Every row gives one point. The window is the flat piece filled in between its corners: a triangle in 3 columns, a solid with four corners in 4, and so on. A path goes straight from each point to the next, and from the last back to the first. List the points from which the path goes on through the window.

Window:
[[ 1.51  1.79  0.26 -0.76]
 [ 0.42  2.00  0.21  0.68]
 [ 0.73 -2.39 -2.99 -0.18]
 [-0.66  0.38  1.98 -2.71]]
Path:
(1): [-0.63 -0.35 -1.25 -1.83]
(2): [ 1.15 -1.43 -0.14  0.84]
(3): [ 0.12  1.16  4.69 -0.26]
(4): [ 0.35  0.75 -2.53 -2.62]
(5): [ 0.44  1.18 -3.10 -1.26]
(6): [1.51 2.04 2.85 0.48]
(7): [2.11 0.41 1.00 1.68]
(8): [-1.01  2.25 -1.29 -1.11]
Through the window after points: 3, 5, 7

Window:
[[ 0.21  2.12  0.77 -0.27 -0.83  1.94]
 [-0.30 -2.44  0.83  1.06  1.88  1.54]
 [ 1.62  3.29 -1.16  1.56 -1.26  0.70]
 [-0.89  4.24 -1.67  1.70 -3.92  0.12]
 [ 0.92 -0.96  1.66 -0.21  0.55 -0.40]
 [ 0.54 -1.87 -0.61 -1.14  0.88  1.05]]
Path:
(1): [-1.46  2.66 -0.63 -0.30  0.50  0.15]
(2): [-0.12  1.45 -0.54 -1.04  0.71 -0.54]
(3): [ 2.68 -0.34  1.87  2.81 -1.67  1.43]
(4): [ 1.05  0.64 -1.08  1.70 -3.35  2.51]
(5): [-1.29  4.42 -1.28  0.33 -0.16 -0.71]
(6): [-0.85  3.12 -0.87  0.27  0.61 -0.16]
(7): [ 1.47  0.08 -0.41  0.07 -1.99  0.90]
(8): [ 1.50  1.51 -0.57  0.48 -2.07  0.97]
(9): [-0.07  3.62 -0.05 -0.45  0.37  0.34]
(10): [ 0.07  5.30 -0.59 -0.54  0.59  0.72]
(11): [ 1.41  0.75 -0.47  3.11 -3.91  0.88]
(12): [ 0.85 -1.81  1.05  0.68 -1.71  1.79]
Through the window after points: 2

Window:
[[ 2.38  0.53 -1.35  1.03 -1.59 -3.49  1.69  1.68]
 [ 0.79  0.19  2.10  0.27  1.44  3.59 -0.60 -1.80]
 [-1.47  1.12  1.37  1.00 -0.84  2.74  1.93 -1.48]
 [-3.97  0.08  1.95 -1.42 -0.72  1.78 -1.02  1.53]
 [ 0.62 -3.26 -2.30 -0.13 -1.61 -0.05 -0.93 -2.10]
 [ 1.42  1.30  1.13 -3.81  0.51 -0.61  0.40  0.31]
 [ 1.24  0.96 -0.32 -0.67 -1.52 -1.38 -2.93 -2.71]
 [-1.62 -0.06  2.20 -0.87  4.33 -2.51  1.91  0.16]]
Path:
(1): [ 1.65 -0.41  4.61 -0.65  3.20 -2.97 -0.79  0.51]
(2): [-3.28  1.44 -4.18 -1.49 -0.84  0.73  1.99 -2.21]
(3): [ 0.25 -0.43 -2.66  0.16  0.53  0.86 -1.34 -0.49]
(4): [ 0.67 -1.22  0.17 -0.12 -1.96 -1.76  0.86 -0.15]
(5): [ 0.95 -1.14  2.46 -0.49  0.02 -2.49 -0.13 -1.09]
(6): [-1.07  2.70 -0.30 -1.28  0.25  1.19 -0.39  0.42]
(7): [ 0.86  0.45 -2.22  0.44 -0.27 -0.98  0.90  1.04]
(8): [ 1.24 -0.42  0.22  0.16 -1.68 -2.30  0.58  0.29]
(9): [ 1.46 -0.88  3.25  0.12 -1.30 -0.03 -0.69 -0.62]
(10): [ 0.39  1.17 -2.53 -1.43 -1.63 -0.04 -1.02 -0.58]
(11): [-1.71  3.01  0.50 -2.99  5.50 -0.10  0.33  0.58]
(12): [-0.51 -1.80  2.35  0.53  1.07 -2.72  1.57 -0.73]
(13): [ 0.61  0.29  1.43 -0.30 -1.21 -0.34  0.00 -1.32]
(14): [-0.54  1.20 -1.41  1.50  0.05  1.28  1.68  0.20]
(15): [ 0.04 -0.28 -1.86  0.37 -1.19  0.30 -0.83 -1.23]
(16): [ 0.31 -1.06  3.86 -3.57 -0.07 -1.13 -0.69 -0.90]
Through the window after points: 1, 3, 7, 11, 13, 15

Window:
[[ 0.37  1.65  4.17  2.41  0.15 -1.29  1.48 -2.21]
 [-1.45 -0.48 -0.64 -0.92 -2.90 -1.65 -0.69  0.58]
 [-0.22 -0.21  1.92  0.33  3.43  1.53 -1.26  0.92]
 [ 1.44  0.49 -1.23 -0.63  3.32 -2.82 -1.45 -1.39]
 [-0.66 -1.36 -2.68  2.07  0.24  1.95 -1.07 -3.02]
 [ 1.26 -0.55  0.55 -0.13  0.66  3.34 -1.47  1.99]
 [ 0.43 -3.15  1.82 -1.06  0.14  1.19  1.98 -4.21]
 [-0.05 -0.66 -3.04  3.24  0.69 -3.04  0.15 -1.55]]
Path:
(1): [ 0.08  1.03 -1.24 -1.66  1.82 -0.89  2.61 -0.28]
(2): [-0.36  1.55 -1.74  0.64  0.03  0.32  0.33 -1.33]
(3): [ 0.46 -1.62 -0.07  3.13  1.92 -0.52 -2.40  0.14]
(4): [ 0.44 -1.35  1.13  0.91  0.20 -0.53 -2.73 -0.09]
(5): [-1.07  0.93  0.27 -0.77  0.77 -0.24  2.10 -0.76]
(6): [ 0.54  1.64  1.11 -0.25  0.02 -0.78  1.43 -0.36]
(7): [-0.98 -4.96  0.29  0.02 -0.27  0.60 -3.20  0.42]
(8): [ 0.77 -0.93  1.68  2.07 -0.28 -0.79 -0.78 -3.13]
Through the window after points: 4

Window, 9 rows:
[[ 0.09 -0.76  0.68 -3.05 -1.63  0.29  1.65  0.14 -1.60]
 [ 1.60  1.48  2.06  0.12 -2.12 -0.22 -2.36 -0.38  2.97]
 [ 1.13 -2.20  0.41  0.35 -2.59  2.99 -3.19  1.92  0.66]
 [-1.22 -0.60  3.49 -0.85 -0.66 -1.27  1.69  1.32 -0.22]
 [ 1.56 -1.20 -0.20  2.24 -0.70  3.51  0.50  0.41 -0.76]
 [-2.38  3.97  1.84 -0.75  0.05  0.05 -3.99 -1.81  2.36]
 [ 0.84 -2.00  1.62 -2.38  1.10 -0.74  1.87  1.18  0.57]
 [-0.46 -4.07 -1.07 -1.48 -1.30 -0.91  1.83 -1.07 -1.88]
 [ 0.49 -0.13 -0.68  0.47  0.09 -0.72  2.59  2.82 -0.49]]
Path:
(1): [-1.62 -1.69 -0.40 -2.20 -1.40 -0.53  1.83 -0.29  0.59]
(2): [ 2.94 -1.49  0.84  1.21 -0.14  0.01 -0.69  0.63 -2.89]
(3): [ 2.03  1.86  2.67 -0.84  0.00 -0.95 -1.37  0.06  0.26]
(4): [-2.20 -0.29  0.68  0.31 -2.28  1.69 -1.09  0.71  2.66]
(5): [-0.12 -1.72  0.42 -0.06 -2.88  2.57  1.94  3.28  2.20]
(6): [ 1.20 -0.84  0.96 -0.25 -1.47  1.06 -3.02  0.13 -0.04]
(7): [ 0.11 -1.42  2.47 -0.26 -0.01 -0.42 -0.67  0.98 -1.42]
(8): [ 0.25  0.20 -0.32 -1.27 -1.07  0.87  1.49  1.04  4.28]
Through the window after points: 1, 5

Window:
[[-0.32 -0.66  3.27 -0.34  0.85 -1.13  1.49 -1.29 -4.33  2.17  0.57]
 [ 0.68 -1.19  0.60 -0.54  0.09 -1.47  2.05 -2.18  2.84  0.42 -2.65]
 [ 1.65 -0.68 -0.58  1.64 -0.08 -1.31 -0.68 -2.56  1.70 -0.13 -0.57]
 [ 1.84  2.01 -0.65 -1.88  0.50  1.17 -0.89  1.95 -1.42  1.59 -2.04]
 [-2.26  0.42 -3.14 -4.07  0.38  0.19 -4.12  1.65  0.09 -0.42  1.68]
 [-0.40  2.96 -0.68 -2.46 -1.13  0.67 -1.47  2.65 -2.43 -2.40 -1.16]
 [-1.33 -1.14  0.68  0.68  1.18  1.88 -0.30 -3.00  2.80 -0.63  0.51]
 [ 1.19  1.21 -0.78 -0.38  0.39 -0.13  1.75 -4.06  3.67 -0.46  0.65]
 [ 0.59 -1.42 -0.03 -0.45  2.69 -0.99 -0.61 -0.86  4.57 -1.25  2.11]
 [ 1.36 -2.85  1.86  0.36 -0.67  1.04  4.07 -1.68 -4.47  0.99  0.35]
 [-0.63 -0.08 -0.06  1.66  0.94  0.13  3.97 -0.71 -3.91  0.90 -0.94]]
Path:
(1): [-0.07  1.18  3.49  0.66 -2.79  1.71  2.02  2.05 -1.14  2.90 -0.71]
(2): [-0.66 -1.21  0.72  0.22 -1.77 -0.47  1.64 -0.32 -0.89  0.61  0.55]
(3): [ 1.63  0.51  1.41 -2.05  3.62  0.52 -0.76 -2.17 -0.79  0.16 -0.70]
(4): [ 0.32 -0.94  0.59 -0.42  1.05  0.02  1.90 -2.09 -2.18 -0.08 -0.38]
(5): [ 0.53 -1.36  0.74  1.31 -0.77  0.79  1.20 -1.08  0.02  0.82  0.40]
(6): [ 0.30 -0.65  0.24  1.92 -1.58 -1.21  1.73  0.39  2.20  0.86  2.11]
(7): [ 0.13 -0.15  0.00 -1.04  1.76 -0.13  0.78 -3.53 -0.43 -0.68 -1.45]
(8): [ 0.89 -0.03 -0.57 -1.33  1.98  0.92 -1.34 -0.21 -0.51 -0.94 -0.72]
(9): [-0.47  1.33 -0.17 -2.27 -3.48 -0.92 -0.27  0.43  2.72  3.01  0.90]
(10): [-0.10  0.32 -1.02 -0.70 -0.32  0.01 -1.99  0.81  1.16  0.64  2.71]
(11): [-0.11 -0.38 -0.59 -2.17  1.55  0.06  0.04 -0.69 -0.10 -0.69 -0.98]
(12): [ 1.03 -3.10 -1.00 -1.14  3.46 -1.72  1.13 -4.10 -2.82 -1.55  1.20]
Through the window after points: 4, 10, 12

Window:
[[-3.06 -2.72  0.26  0.41 -2.68  0.42 -0.96 -0.01  2.08 -0.93  0.05  1.66]
 [-1.04 -1.75 -1.49 -1.18 -1.45 -2.26 -1.13  0.27  3.51  0.38  1.01  0.89]
 [-1.63 -1.25 -0.85  1.29 -2.59 -1.12 -0.34  0.35  2.45  1.18 -1.42 -1.68]
 [ 0.11 -0.83  1.43  0.59  4.77 -2.03  2.03 -1.20 -3.24  2.79  0.82  0.71]
 [ 0.92  0.50 -0.92 -0.23  2.24  0.78  1.45  0.50  4.75 -2.97 -1.91 -0.99]
 [ 1.00 -0.70  1.60  0.80  2.71 -1.41 -2.01 -0.18 -0.86  1.33 -0.93  1.29]
 [ 2.24  0.99  0.99  2.58  3.26 -2.13  0.03 -1.78 -2.37  0.50  2.85  0.21]
 [-0.25  1.86  0.04 -2.07  0.63 -1.26  0.79  1.85  0.43 -1.69 -0.50 -2.18]
 [ 1.35 -1.61 -0.72 -0.72 -1.99  0.28  0.42  0.17  0.66  0.71 -0.34  0.30]
 [ 0.87  3.29  0.70  0.26  2.52 -1.72  1.29 -2.23 -1.88  1.77 -0.45  1.13]
 [-0.33  2.80 -4.91 -1.46  1.95  0.39  0.41  2.07  0.87 -2.45 -1.25 -2.10]
 [ 0.14  1.79 -0.98 -1.14  2.17  1.78 -0.65  0.18  2.48 -0.13  1.06 -1.95]]
Path:
(1): [ 0.40  1.36  2.10  1.22  0.58 -1.02  3.05  0.66 -0.64  0.64  0.52  2.35]
(2): [ 0.07 -0.79  0.17 -0.10 -1.98 -0.21  0.55  1.66  1.95  0.82  0.11  0.35]
(3): [ 0.04 -0.38 -1.33 -0.01  1.01 -0.90 -0.36 -1.52 -0.23 -0.03 -0.92 -1.13]
(4): [-0.66  0.70 -0.26 -2.73  3.47 -3.90 -0.15 -0.77  1.90 -2.28  0.17 -2.88]
(5): [ 0.81  0.97 -0.90  1.34 -3.65  3.89  0.87  3.40 -0.66  1.60 -0.84  1.67]
(6): [-0.25  0.81 -2.02  0.47 -0.40 -1.51 -0.49  3.15  2.38  0.17 -0.64  1.78]
(7): [-0.28 -1.74  0.09 -1.52 -0.12  1.46  0.37 -1.97  0.50 -0.79 -0.94 -1.78]
(8): [ 0.16 -2.16 -2.43 -0.93  1.86 -1.79 -3.95 -1.23  0.77  0.03 -0.97 -2.71]
Through the window after points: 2, 4

Window:
[[-1.83  0.60  1.34  0.69  1.95  0.98  2.14 -1.54 -0.19 -1.21  0.51 -0.16
  -0.74 -0.90]
 [ 0.81 -0.65  0.59 -0.66  0.27  1.41  1.21 -0.87  1.44  0.01 -3.41 -0.48
  -1.16  0.89]
 [-3.35 -1.51  1.30  1.81 -1.44  1.15  1.02 -2.38 -0.28  0.27 -0.10 -0.32
   3.20 -0.82]
 [-0.98  2.43 -0.69  3.23 -0.49 -1.40  3.40  1.92  0.74 -0.73  0.23 -0.66
   1.79  1.90]
 [-3.60 -0.43 -0.81  1.43 -1.29 -3.71 -0.73 -2.32  2.53 -2.77  1.49  3.36
   1.64  0.78]
 [ 0.47  3.16  0.03 -2.31 -0.52  0.16  1.04  1.30 -1.34  0.80 -0.77  1.08
   1.06 -1.51]
 [ 0.82  0.42  1.53  1.72  0.96 -2.41  0.92  0.69  0.01 -2.76 -1.83  0.57
  -1.83 -1.39]
 [-0.76 -0.33  0.88  2.63  2.19 -1.36 -2.22 -2.20  1.33 -0.79  0.73  0.62
  -0.61  0.26]
 [-1.62  2.07 -1.46  4.55 -2.39 -0.85  2.48 -0.60 -1.18 -1.44 -2.80  1.58
   0.60  1.78]
 [ 1.70 -2.53 -0.75 -2.30  0.72 -2.29  0.60 -0.07 -0.86 -3.24 -0.02  2.44
   0.30  1.77]
 [ 0.21 -1.26 -2.83  0.04 -1.49  1.08 -0.33  0.97  0.98  0.06 -0.39 -0.16
  -0.88 -1.40]
 [-1.14 -0.44 -3.37 -0.68  1.08 -3.74 -1.10  1.47  0.67 -2.31 -3.10  2.11
  -0.51  1.18]
 [-1.23 -0.66 -1.86  2.15 -1.70 -0.72  0.30 -4.72  1.02  0.31 -0.48 -2.30
   1.30  0.30]
 [-1.59 -2.44  2.78 -3.70 -0.26 -0.44 -0.76 -1.84 -0.77 -0.83  3.86 -1.33
  -0.03  1.51]]
Path:
(1): [ 1.03 -1.18  2.75 -0.99 -1.41 -0.06  0.72 -0.11 -0.34  4.13 -0.77  4.52
 -0.92  1.28]
(2): [-0.83 -1.09  0.62  0.99 -0.26 -0.71  0.83 -1.61  0.61  0.26 -0.60  0.23
 -0.26  0.26]
(3): [-1.15  2.64 -0.56  0.95 -0.35  0.86  0.98 -1.19 -0.87 -2.53  0.55 -0.74
  2.10 -1.23]
(4): [-1.05 -0.51 -0.23  0.87 -0.32 -0.46 -0.95 -1.65  0.46 -2.28 -0.66 -0.44
  1.04  0.57]
(5): [-0.73 -0.97  0.15 -0.67  0.24 -1.72  1.32 -1.06  0.36 -0.48  0.06  1.83
 -1.04 -0.10]
(6): [-2.02 -1.89  1.48  2.73  0.66 -0.70  2.80 -1.91  2.13  2.74 -3.31  2.66
 -0.07  1.08]
(7): [-0.70  1.34 -1.09  0.40 -0.94 -0.50 -0.94 -0.22 -0.27 -2.91  0.81 -1.46
  0.20 -0.90]
(8): [-0.67  1.21  0.46 -1.08 -1.66  0.87 -1.43  0.55  1.74 -3.37 -1.92  1.68
  4.09 -1.19]
(9): [-1.91 -1.15 -1.07  3.13  0.33 -3.84  1.51 -2.89  0.21 -0.27  0.85  0.30
 -2.22  1.27]
(10): [-1.19 -1.26 -0.11 -0.87  1.58 -1.52  3.65 -1.43 -0.91  0.62  0.06  2.15
 -2.51  1.73]
(11): [-0.01  1.33  0.99  2.44 -1.55 -0.07 -1.75 -0.28  1.07 -2.24 -0.35 -1.66
  2.63 -1.63]
(12): [-1.79  1.50 -2.92  1.84  1.35 -1.35  1.22 -0.35  0.82 -5.57  0.13 -3.49
  1.62 -0.17]
Through the window after points: 8, 12

Window, 14 rows:
[[ 1.71  3.52  0.14  0.59 -1.77 -0.44  1.40 -1.16  0.16 -0.43 -2.02 -3.41
  -1.64 -1.61]
 [-1.96 -1.98  0.62  4.70  1.08  0.24 -0.17 -1.50  0.02  0.71 -0.32 -0.46
   1.70 -0.49]
 [ 0.56 -0.34  0.04  1.62 -0.10  0.93 -0.46 -0.50 -1.11 -1.61  1.23  4.47
  -0.64  0.73]
 [-1.68 -1.42  0.07  2.57  1.38  0.26 -2.54  0.44  0.01  1.34 -3.67  1.30
   0.83 -0.14]
 [ 2.92  0.53 -2.90 -0.95 -0.74  0.37  1.65 -0.49 -0.35 -3.67 -0.83 -1.23
   1.08 -1.80]
 [-0.01  1.13 -1.57 -0.56 -0.31  0.79  1.63 -2.31  0.10  2.04 -1.41 -0.95
   0.27 -3.02]
 [ 1.08 -4.39 -1.82 -2.43 -2.70 -0.82  2.41  0.37  0.08 -3.53  0.94  1.47
  -1.54  1.04]
 [-0.10  1.19  1.62  2.14  0.02  3.94 -1.14 -0.58  0.91  2.61 -1.77 -2.39
   1.95 -0.65]
 [ 0.66  2.19  1.67  0.75 -0.86  0.47  2.20 -1.80 -1.02  1.42 -3.61 -1.83
   3.03 -0.79]
 [ 0.06  0.96 -2.02 -1.95 -1.15 -0.14  1.50  0.13 -3.07 -1.32  0.49 -2.35
   0.08  0.07]
 [ 1.19  2.47 -2.54 -0.93 -4.03 -0.90  0.21 -2.00  0.38 -0.67 -0.69 -1.80
   1.58 -0.57]
 [ 0.45 -0.56  2.25  1.17  0.50 -0.68 -1.66  0.16 -0.16  1.42 -0.08 -0.14
   1.91 -2.26]
 [ 2.37 -2.27 -3.15 -0.30 -0.12 -1.67  2.57  1.96  0.13 -0.83  1.76  1.48
  -0.25  2.19]
 [-0.25 -0.88 -3.08 -1.67 -2.59 -1.12  3.89  3.32  0.45 -3.95  1.84  1.83
  -0.27 -0.21]]
Path:
(1): [ 0.93 -1.06 -0.45  1.97 -2.98  1.09  2.66  0.18 -1.91 -1.33 -1.98 -0.88
 -0.25 -2.32]
(2): [ 0.99 -1.02 -1.20  3.53 -2.22  1.02 -1.13  0.79 -0.14 -0.01  0.01 -0.14
 -0.53 -2.62]
(3): [-0.22 -0.21 -0.37 -0.41  0.61  0.07  1.67 -0.68 -0.26 -0.13 -0.73  0.15
  0.71  0.32]
(4): [-0.93  1.06  0.49 -0.66 -0.20 -0.27  0.91 -0.81  0.31 -0.26 -0.73  0.21
  0.33  0.57]
(5): [ 3.48 -1.50 -2.17  1.84 -3.24  0.60  0.10 -0.19 -1.00 -0.21 -1.76 -2.22
  1.56 -2.71]
(6): [ 1.33  0.52 -0.90  1.71 -1.93  0.59  3.13 -0.12 -1.43  0.51  1.01 -1.22
  0.43 -1.65]
(7): [-0.27  0.81 -0.86 -3.93 -0.09 -1.44 -2.14 -1.21  1.41 -3.66 -2.44 -0.47
 -0.21  1.13]
(8): [-0.15  1.50 -2.37 -2.61  0.46 -2.18 -0.13  0.51  2.44 -1.55  2.50  1.10
  1.15  1.53]
Through the window after points: 4, 8

Window, 14 rows:
[[-1.75 -1.38 -0.22 -2.54  3.62 -2.25 -2.47 -0.54 -0.95 -0.03  1.58  1.95
  -0.89 -0.98]
 [-2.28 -1.43  0.67  2.50 -0.05 -0.01  0.85 -3.53  1.85 -0.92  1.69  0.11
  -2.66 -3.60]
 [ 0.29 -0.71 -0.69 -0.84  2.96 -0.10 -1.70  0.82  1.47  4.43 -0.60  1.77
  -0.26  1.61]
 [-3.79 -2.99  1.13  1.21  1.48  2.70 -2.20 -0.21  0.12 -2.19  1.81 -0.62
  -2.86 -1.48]
 [ 1.36  0.80  3.53 -0.16 -1.81  1.46 -3.40 -1.82 -1.50 -1.49  0.62 -1.94
  -2.48  1.58]
 [ 3.89  0.70  0.79 -1.97 -0.52  3.13 -1.89 -0.29 -0.50 -1.83 -0.09 -2.99
  -0.92 -2.26]
 [-1.97  1.82 -2.40  1.04  1.76 -1.55  0.70  1.38  1.38  0.51 -0.76  0.84
   1.56  0.15]
 [ 2.76  0.79  2.72 -2.54 -1.48  1.90 -1.87 -0.09 -1.59  0.41  2.86 -6.56
  -1.81  0.61]
 [ 1.77  0.46  2.07 -2.56  0.85  1.00  1.40  0.33 -1.89  0.72 -2.57 -2.88
  -0.42  0.51]
 [-2.02 -0.42  2.93 -1.77  2.81 -1.17 -2.90  1.12  2.64  0.40  0.02  0.38
  -0.51 -1.43]
 [ 3.61 -2.06  3.15 -0.70 -0.09  1.15 -1.10 -0.83  0.24 -2.80  2.10 -3.70
  -1.36  1.78]
 [-0.33  3.35  0.12 -0.26  3.98  1.44  2.18 -0.04  0.97  0.38  0.66  1.17
  -0.71 -0.62]
 [-2.36  0.12  0.47 -0.03  0.15  1.26  2.23  0.40  0.91  0.39  1.65  3.38
   1.36 -2.12]
 [ 2.39  0.86  0.92 -4.74 -1.62  2.12 -0.69 -0.86  0.85 -1.06 -0.08 -3.81
  -2.40  2.45]]
Path:
(1): [-2.23 -0.79  0.31 -1.96  1.48  0.45 -2.74 -3.18  2.54 -1.68  1.35 -1.61
  0.91  1.35]
(2): [-0.09  0.11  0.97 -0.39  0.79 -0.03  0.57  0.78 -0.16  0.56  0.58  0.23
 -1.62 -0.73]
(3): [ 1.78  0.24 -0.80 -0.14  3.67 -1.67 -1.48  0.94 -1.17 -0.19  2.04  1.82
 -4.15 -0.10]
(4): [-1.12  1.02  2.30 -1.55  0.60  2.28  0.42 -1.43  1.08 -0.39 -0.03 -1.69
  1.23 -0.16]
(5): [ 0.18  0.76  1.71 -0.22  0.83  2.54 -0.55 -1.93  2.07 -0.79  1.28 -0.65
  0.61  0.65]
(6): [ 0.42 -1.47  0.20 -0.83  1.19 -1.75  0.14  1.89 -1.75  0.90  0.42  0.22
 -2.99 -1.35]
(7): [ 1.02 -0.54  1.82 -0.74 -0.03  0.31 -0.88  0.59 -0.43 -0.88  1.10 -1.34
 -2.07  0.29]
(8): [ 0.31  0.35  0.45 -1.39  0.79  3.43 -0.86 -2.12 -0.34 -0.30  0.79 -3.23
 -0.20 -0.54]
(9): [-1.24 -0.64  0.41  0.40  2.12  1.83 -0.08 -3.17  0.64  0.85 -0.52  0.04
  1.53 -0.26]
(10): [-0.73  1.20  0.31 -0.96  0.54 -0.96  0.27  2.96  0.37 -1.02  1.59  0.40
 -2.45 -1.19]
(11): [ 1.08  0.38  1.10 -1.47 -0.65  0.62 -0.35  1.84 -0.46 -1.00  1.81 -1.50
 -1.48 -0.56]
(12): [ 1.36 -0.09  2.43 -1.89  0.68  1.58 -2.22 -2.65 -0.60  0.97  1.55 -4.97
 -0.94  1.06]
(13): [-0.15 -0.02  1.58 -1.73  0.72  2.58 -0.83 -0.70  0.82 -0.84  0.63 -2.18
  0.04 -0.37]
(14): [ 0.10 -0.16 -0.28 -0.04 -0.18 -1.53 -0.79  0.93 -1.08  0.15  1.41 -0.44
 -4.69  1.07]
(15): [-0.64  0.16  0.46 -1.32  1.85 -0.38  0.36  0.56  0.24 -0.63  1.02  1.28
 -1.58 -1.35]
(16): [-1.47  0.53  0.68  0.45  2.15  1.87 -1.05 -2.52  0.70  1.16  1.07 -0.58
  0.92 -0.07]
Through the window after points: 3, 5, 9, 11, 13, 15
